Every row gives one point. The points of each table are mixes of a few directions, plus a little noise. Count the directions of each table, and those that both share. Where both have some left over, give the other angles between the two spaces (their principal angles), to ten degrees, smallest first.

First (5 x 3)
[[ 16  -6 -43]
 [-14   6  39]
 [ 17  -7 -47]
 [ -9   3  24]
 [-10   4  27]]
Second (5 x 3)
[[ 16 -24   4]
 [ -8  12  -2]
 [ 16 -24   4]
 [ 16 -23   4]
 [-40  60 -10]]
Directions: first 1, second 1, shared 0; angles 80

First (6 x 6)
[[ 41  19 -29  16 -42  44]
 [-10  -1  22 -30  20  -1]
 [-23 -10  -2 -24  34 -46]
 [  2  -6  -7  58 -29   8]
 [-13  -3  15 -26  23 -13]
 [  3   1   2   6  -6   8]]
Second (7 x 6)
[[ -1   1  -6 -11   7  -9]
 [ -2   4 -24 -49  29 -37]
 [  2  -4  24  48 -29  37]
 [ -2   3 -22 -43  26 -33]
 [  2  -5  30  60 -36  45]
 [  0   1  -4  -8   5  -6]
 [  0   0   2   4  -2   3]]
Directions: first 3, second 1, shared 1

First (7 x 9)
[[  4   7  -1  -7  17 -33  -6  13  -7]
 [  2 -12   5  -1 -19  10   2   3 -21]
 [ -8  -6 -28  10 -12  19  17 -20  54]
 [ -6   6 -11   5   5   2   1  -2  26]
 [ -6   3  -4   3  -5  -6  -7  22  -8]
 [-17  21  28  17   8  60 -13  -9   6]
 [ 30 -19  11 -28   6 -51   7  -7 -49]]
Second (10 x 9)
[[ -7  31  16   5  41   0 -16   0  14]
 [ -6  26  13   4  33   0 -13   0  11]
 [  9 -39 -20  -6 -51   0  20   0 -17]
 [ -5  23  12   3  29   0 -11   0  10]
 [ -9  40  21   6  52   0 -20   0  18]
 [  8 -34 -18  -5 -44   0  17   0 -15]
 [  5 -22 -11  -3 -29   0  11   0 -10]
 [  3 -14  -7  -2 -18   0   7   0  -6]
 [ -6  27  14   4  35   0 -14   0  12]
 [  9 -38 -20  -6 -49   0  19   0 -17]]
Directions: first 4, second 1, shared 1

First (10 x 12)
[[-12 -19   3 -20  -6  -1 -42   4  -9  14  -3  20]
 [ 19 -16  -7 -22  33 -52 -13  12 -22  24  26 -29]
 [ -1   2   7   9  -8  18   7  -4  12  -4  -5   9]
 [-16  16 -13   0 -12   5   0  -4  -6 -17 -15   3]
 [ -8  25 -30  -9   7 -32   9   1 -26 -16  -5 -27]
 [-17  17 -14  -1 -14   5  -2  -5  -7 -18 -17   4]
 [  2 -15  19   6  -9  25  -8  -1  17  10   0  22]
 [ 21 -15  21  13   9   9  14   1  19  14  16   1]
 [ 25  -5  10  11  18  -8  26   2  11   9  19 -18]
 [-13  11   3  13 -21  30   7  -8  12 -16 -16  18]]
Second (11 x 12)
[[ -6 -39  13 -29   0  -4 -60   7  -9  32   6  28]
 [ 19   4  -1   6  19 -20  25   3   0   3  15 -26]
 [-22  13  -7   2 -22  21  -7  -7  -1 -17 -22  18]
 [ 27  -4   5   6  25 -23  25   5   3  10  23 -28]
 [ -4   6  -3   2  -4   3   4  -2   0  -6  -4   0]
 [-11   2   6   6 -17  26  -4  -5   9  -7 -12  20]
 [  9  17 -10   8  11 -15  28   0  -3 -10   4 -25]
 [-18  17  -4  10 -22  27   5  -8   6 -21 -21  16]
 [  0   9  -1   9  -4   7  14  -3   5  -9  -4  -3]
 [ 11   4   4  11   6   0  20   0   8  -2   6 -10]
 [ -4 -28   1 -31   9 -22 -50   9 -19  27   9  10]]
Directions: first 3, second 3, shared 3
